Each row of a before or after table is a point. One or more steps were done to the points. Then noise was added and the rows were shuffled. The steps act on how far a point lies along the listed directions, d1 being the first. What was done? A step turns or swaps two directions, mirrors them in a line or flattens them onto one, adds a multiple of one to another, or multiplies one. Angles are multiples of 10 degrees, from the lower direction toward the higher: turns from -170 to 170, lines from 10 to 170 but not 90. Use the fewest steps. Two steps may share a direction if one is a turn and the other turns, adds or multiplies; they go together, in the order done. Otherwise the lowest direction goes first.

Directions:
(1): [-48  13]
(2): [13 48]
Before (11 x 2):
[[-12  -1]
 [ 14  22]
 [  6  -1]
 [ 30  -7]
 [ 17   4]
 [ 12 -10]
 [-24 -15]
 [ 19   6]
 [-22 -15]
 [-15   1]
 [ 29  -2]]
After (11 x 2):
[[ 87  -5]
 [ 57  18]
 [-35  -3]
 [ 18  -3]
 [ 49  12]
 [-45   2]
 [-72 -45]
 [ 90 -21]
 [ 41  66]
 [ 36 -30]
 [-66 -45]]
Steps: multiply d1 by 3; multiply d2 by 3

Directions:
(1): [-27  51 -19]
(2): [-14  14  57]
(3): [52 30  5]
Before (9 x 3):
[[ 11  45 -42]
 [ 22  -1  58]
 [-12  55 -40]
 [ -8  28   6]
 [-15  42 -24]
 [ -5 -32 -14]
 [ 46  18  11]
 [  3  -1  29]
 [ 46  23  45]]
After (9 x 3):
[[ 60  28  11]
 [ 24  10  88]
 [ -7 -35 -22]
 [ 55  37  66]
 [-10  31  11]
 [ -3  58 -54]
 [ 19  45 -57]
 [-14  40 -26]
 [  3   0  43]]
Steps: multiply d2 by 1.6; multiply d3 by 1.3

Directions:
(1): [ 36 -39  43 -14]
(2): [  2   8 -16 -68]
Before, 12 rows:
[[ 26  -2   6   8]
 [ 15 -41  42  57]
 [ -9 -12  -6   8]
 [ 19 -43  47  45]
 [ 10  19   0  21]
 [ 43 -57  47  48]
 [-52  76 -61 -62]
 [-20  48 -58 -22]
 [ 11  -7   3  24]
 [ 32 -17  13  34]
 [ -6  12 -30 -61]
 [ -2 -22  36  64]]
After, 12 rows:
[[  4 -27  45  51]
 [-15  20 -36 -51]
 [-33  63 -45 -93]
 [ -4 -13  -4   3]
 [ -2  34 -42 -49]
 [ 28 -39  37  65]
 [ 16  11   9  10]
 [ 30 -17  12  37]
 [ 17  -9   7  20]
 [ 20   3   2  13]
 [ 13 -36  41  58]
 [ 12 -41  39  54]]
Steps: flatten d1 and d2 onto the line at 120 degrees

Directions:
(1): [-16  22  37  11  54 -47]
(2): [ -5 -57 -18  59  16  -6]
Before:
[[-19  19  19 -19 -16   4]
 [-14  29  36  -1 -16  -9]
 [ 10  55  17  -9  27 -21]
 [ 21   7 -13 -34 -18   5]
 [-23  56  71  -1  65 -32]
 [ 23  30 -48 -51 -59  56]
 [  6 -78 -61  26 -69  71]
 [-32  -1   6 -20  -1  13]
 [ -3   0  -5  27  16 -21]
 [  1  53  45 -60  10 -11]
 [ -4  35  11 -60 -14 -12]
 [ -3 -22 -11  25 -14 -14]
 [ 14  55  -1 -71 -54  38]
 [ 17 -29 -65  16 -62  64]]
After (14 x 6):
[[ 16  47   4 -61 -55  71]
 [-31 -20  -4  -7  -3  17]
 [ 18 -34 -25  12   0  -3]
 [-36 -42  32  78  84 -55]
 [  9 -73 -51  52 -34  38]
 [-17 -16  -6   7 -30  18]
 [-20 -34  -6  85  59 -39]
 [ -6  -1  10   3 -45  19]
 [ 16 -30 -27 -24 -59  53]
 [ -4  31   4 -10   1 -13]
 [  6 -38 -40  -6 -44  21]
 [ 29  25 -28 -15 -34  33]
 [ -8  15  14   4   2 -31]
 [  2 -64 -57  75  15   8]]
Steps: turn d1 and d2 by -110 degrees

Directions:
(1): [-62 -24  -6  20   9 -13  59 -36]
(2): [-11 -25 -48  39  -4   7 -61 -37]
(3): [ 12 -48  41  55 -37 -14   1  32]
(4): [ 65 -36 -24  13  45  13  36 -12]
(5): [ -9 -49 -40 -48  -7 -45  -4  37]
Before:
[[ 48   4 -58 -68  53  32 -28  -2]
 [ 47  13 -34  38  34  27  -9 -13]
 [ 44 -40  -5  25  13  -8  18   5]
 [ 17 -29  10 -24  15 -11 -25  54]
 [  0 -43 -44 -43   5 -30 -15  25]
 [  1  17  -7   5  -2   6  49 -30]
 [ 11  -5   3  35  27  -9  43 -28]
 [ 15 -12 -13  62  27  23 -12 -24]
 [-38   7 -13  -1   9 -13   5  -6]
 [ 54  17  27  22  28   9 -14  23]
 [ 20  12  26  27  11   9 -14   2]
 [ 93  22  -1 -36  -1   2 -55  63]
 [ 12  62 -78 -26  49  29 -62 -67]]
After, 13 rows:
[[   1   62    2  -42   21   -2  -46   24]
 [ -37   62  -24    5   14   25  -59  -30]
 [ -52   87  -21  -18  -19    8  -73    2]
 [ -58   70  -31  -64    8   -5  -31  -26]
 [  33   20  -26  -81  -16  -30  -62   73]
 [  -3  -27    9   43    6   -9   19    3]
 [ -83   17    9  -55  -63  -16  -82   48]
 [ -33   -1   23   55  -74  -22 -106   22]
 [ -48  -40  -33  -31  -10  -35   -2   14]
 [  19   31    6   -5   24    7  -26    3]
 [ -50   79   10  -14    6   -8   -4  -35]
 [  -9  -22  -14  -50   33  -15  -11   38]
 [ -23   43   16    5  -33    6   20  -22]]
Steps: turn d1 and d5 by -30 degrees; multiply d4 by 2; turn d3 and d4 by 140 degrees
